Each row is a point. The window is the flat piece filled in between its corners: a triangle in 3 columns, a solid with four corners in 4, and so on. A path goes straight from each point to the next, and from the last back to the first. List the points from which the path goes on through the window.

Window (4 x 4):
[[ 20 -15 -59  95]
 [ -3  18  30 -87]
 [-30  -4 -15  46]
 [-21 -11 -49   1]]
Path:
(1): [ 34 -48  22 -13]
(2): [-18  46 -70  28]
(3): [-23  22 -37   4]
(4): [-28 -21 -12  -9]
(5): [ -8 -86 -75  80]
(6): [-21  26 -41  34]
(7): [-45  83  24 -57]
(8): [ 20 -18  14 -76]
(9): [-31 -68 -47  43]
(10): [ -4  20 -53  45]
(11): [  0  31 -36  33]
(12): [  4 -35 -31 -10]
Through the window after points: none

Window:
[[ 14 -87  55  20]
 [-35  26 -13  61]
 [ 26 -28 -32   9]
 [  9  51 -32   2]]
Path:
(1): [ 51 -12  -9  41]
(2): [  7 -27 -34   2]
(3): [-50 -21   6  36]
(4): [50 13  6 59]
(5): [ 51 -31   2  24]
(6): [  4 -58 -20 -22]
(7): [  4 -70  28 -18]
(8): [ 61 -26  18  21]
(9): [ 47   1 -85  95]
(10): [-43  -6  31 -16]
(11): [-66  45 -46  35]
(12): [ 24  39 -23  23]
Through the window after points: 1, 3, 9

Window (6 x 6):
[[ 37 -39 -95  16   0  38]
 [ -6  18 -17 -59 -18  11]
 [ 47  51  21  15  11  -2]
 [-26   9   4  -4 -38  -9]
 [ 29  52 -12   3  55  10]
 [  2  -2   6 -20 -13 -27]]
Path:
(1): [ 24  25   8 -10   8  22]
(2): [ 5 37 43 -3 12  8]
(3): [ 43  33 -23  11 -15 -11]
(4): [  1  57 -48 -41 -25 -15]
(5): [ 11 -19 -30 -27  -4  29]
(6): [ 26 -31  -3  -7  22  20]
(7): [ 17  -8 -73   2 -33   6]
(8): [ 16  55 -13  15  29 -27]
(9): [ 20   0  -1 -28  18  26]
(10): [  3 -51 -17 -15  34  30]
(11): [ 27  45 -81   5 -31   7]
(12): [ -9  41 -55 -33  -4 -15]
(13): [ 17 -34  -4 -27   4  44]
(14): [ 21 -19  14   9  17  23]
(15): [ 19  69   0  11 -13 -29]
(16): [ 48  69 -29  40   0 -36]
Through the window after points: 2, 4, 8

Window (6 x 6):
[[  7  18  31  -1 -35  12]
 [-12  27 -67  25 -13   9]
 [-17  -4 -56 -29  22 -58]
 [ 45  41  13 -16  -5  28]
 [ 62 -55  51  15  95 -90]
 [ 48  -2 -15  -1 -26 -16]]
Path:
(1): [ 14  88 -12  40 -38 -13]
(2): [ 43  50 -26  36  -6  -9]
(3): [-17 -72   0 -55 -20 -18]
(4): [ 12 -51   2   6 -10 -17]
(5): [ 40  39  -5   3  -1 -31]
(6): [  4  31 -13  19  39 -74]
(7): [-10 -33 -28 -54   0  -3]
(8): [ 13 -42   4  -8  31   4]
(9): [ 11  18 -49  22  -7 -43]
(10): [ 41  65 -16  -4 -20 -56]
(11): [ 14 -45 -25 -11  12 -16]
(12): [ 15 -35  -8 -16  52 -22]
(13): [ 82  38 -23  24 -44 -67]
(14): [  3  34 -13  -9 -15 -85]
(15): [-13 -30 -64 -32  43 -24]
(16): [-13 -14 -66  -8  15 -14]
Through the window after points: 2, 10, 14, 16

Window:
[[-32 -32 -45  -6 -73  20 -16 -63]
 [-20 -12 -95 -14 -30   0  73 -49]
 [ 61  20  23   1  38  59 -22   2]
 [-37  24  26  52 -20  35 -25 -16]
 [-74   6  -9 -30 -38  58  -5 -35]
 [-43 -33  -4   0 -67  36  13  10]
 [ 20 -18  56 -10  50  12   4 -32]
 [ 51  54  73 -13  55  -8 -61  33]]
Path:
(1): [ 13   6 -15   3 -79 -19  70 -48]
(2): [ 25  53  15 -21 -14  46  -5 -26]
(3): [-21 -22  26  21  28  38 -18  16]
(4): [ -7 -31  12   6  -6  31 -26   4]
(5): [-11  43  19 -16 -34  63   1 -23]
(6): [ 45  34  39  -2 -38  50  29 -62]
(7): [-72  -1 -25  11   7  16 -15  11]
(8): [-42 -59   3  17  44  18 -49  -6]
(9): [ 43  66  46 -28   1  33  -6  -6]
(10): [ 38   5  27 -19 -40  25   4 -78]
(11): [-49 -16  22  12  42  27 -56  49]
(12): [-80 -14 -64 -25   2  16 -23 -29]
(13): [ 24 -11 -14   9 -44  15  43 -48]
(14): [ 59  24  47  11 -32  37  12 -21]
(15): [-33   5 -14  15   4  29  -9 -18]
(16): [-76 -28  -7  17  12  78 -54 -25]
Through the window after points: 8, 12, 14

Window, 8 rows:
[[-30 -13 -28   7  -2 -47  13   3]
 [-12  28 -15   4   1 -36 -30  13]
 [-46 -18  35 -31  26   1 -14   1]
 [-12  23  16 -43  -9  -9   0 -17]
 [ 29  12  62 -48   2 -38  -9   7]
 [-13  32  51 -12   3  36  22  38]
 [ 55  57 -95  -2  30 -35  10  53]
 [ 24  -9 -10  -6  -5 -17 -19  -5]]
Path:
(1): [ 19  26 -62 -20  20 -17  -9  71]
(2): [  7  18  39 -50  10 -21 -12  37]
(3): [ 20   9  41 -14  -4 -25   8 -25]
(4): [-25  -6  42  -6  66 -13  -8 -25]
(5): [-24  11   3 -43 -41   4   0  34]
(6): [-25  -6  11 -20 -11 -26 -12  21]
(7): [-19   2  10  -5  16 -16  13 -18]
(8): [ 42  36 -34   4  13 -34  10 -15]
Through the window after points: 2, 4, 8

Window, 9 rows:
[[ 12  -7  28  13 -16  11  24 -95 -13]
 [ 24   7  10   0  24   2 -26 -10  13]
 [-14  46 -14  19  -2 -14 -39  13  -5]
 [ -1  -2 -20   1  16  33  -2  -4 -10]
 [-14  -5   5 -26   1 -17 -23  -9  -1]
 [ -9   7 -32  10   3 -10 -28 -23  22]
 [ 21  -6 -18   5  15 -24 -13  36  -9]
 [-22 -26   9   2   4  -6 -14  36  33]
 [ 28   7   7   1 -39  15 -14 -60  -6]]
Path:
(1): [ 34 -13   9  33  30 -15 -37 -33 -29]
(2): [-37  29  -7 -26 -37  19   5  -8  37]
(3): [ 29   4  -1  -5  -9 -15   7 -15  32]
(4): [-23 -19  -7   7  11   5 -30  -3 -15]
(5): [  7   9   6  -4  11   2 -62   3 -29]
(6): [ -6   8  -3  -2  -2 -14  -1 -16  14]
(7): [ 51  33 -20   4 -18 -15  -6 -24  45]
(8): [-14 -23  21  12  19  17 -18 -24 -31]
(9): [ -8 -21  -1  10  19  24 -32  -9 -13]
(10): [ 25  26   1  -8 -23 -35   0   7  12]
(11): [  0  27 -11   6 -35   9  12  40  28]
(12): [  1   2 -13  10  24 -18 -45 -30 -15]
(13): [  5   0  -3  27 -17   1 -31 -23 -14]
(14): [11 11 -6 -3 10  2 -8 -8 16]
(15): [ -4  18   0  -9   3 -14  -8 -28  29]
(16): [ -1   2   3  25  -5  17 -39   2 -28]
Through the window after points: 5, 11

Window (11 x 11):
[[ 24  53  -7 -15  27   1 -13   4  95  62  65]
 [ 14  -5 -23   5 -40 -69 -16  -4  28 -39 -18]
 [-46  31 -15 -40 -58  -9 -25 -27 -30  22 -74]
 [-42  78 -17  -9 -24 -11  22  79 -39 -41  -6]
 [-20 -21  50  14 -60  22 -13   8 -23  40  29]
 [-49  34 -15  30 -34  17 -43 -14  35  42 -76]
 [-32  -3  15  47  69  17  73 -20  61 -49 -53]
 [ -2  23  -1  -1   4  11 -44  22 -29  15  33]
 [ 61 -15 -15  24 -13  35  44 -11   1 -29  36]
 [-21  64   1  20 -39  -4  -3 -72  -7  -7 -34]
 [-72 -36  12   9   5  54   3  57  38 -34  59]]
Path:
(1): [-65  31 -71  16 -44   3 -18  -9  15  33   8]
(2): [ 51   7  81  -1  -4 -27  15 -29   3 -76 -48]
(3): [  3   0  14   6 -47   9 -17  17   3 -14 -11]
(4): [-48   7  -2  18   2   9  20 -12 -30   6   8]
(5): [ -4  20 -37  36  -9 -35  36  43  18  23  31]
(6): [-13  43  35 -44 -38  40 -76 -39   2  -9 -10]
(7): [-11  26  65  -9 -53  51  28  30  18 -19 -14]
(8): [-44  -6 -57  21  43  -9 -39   7  52  33  57]
Through the window after points: 1, 7
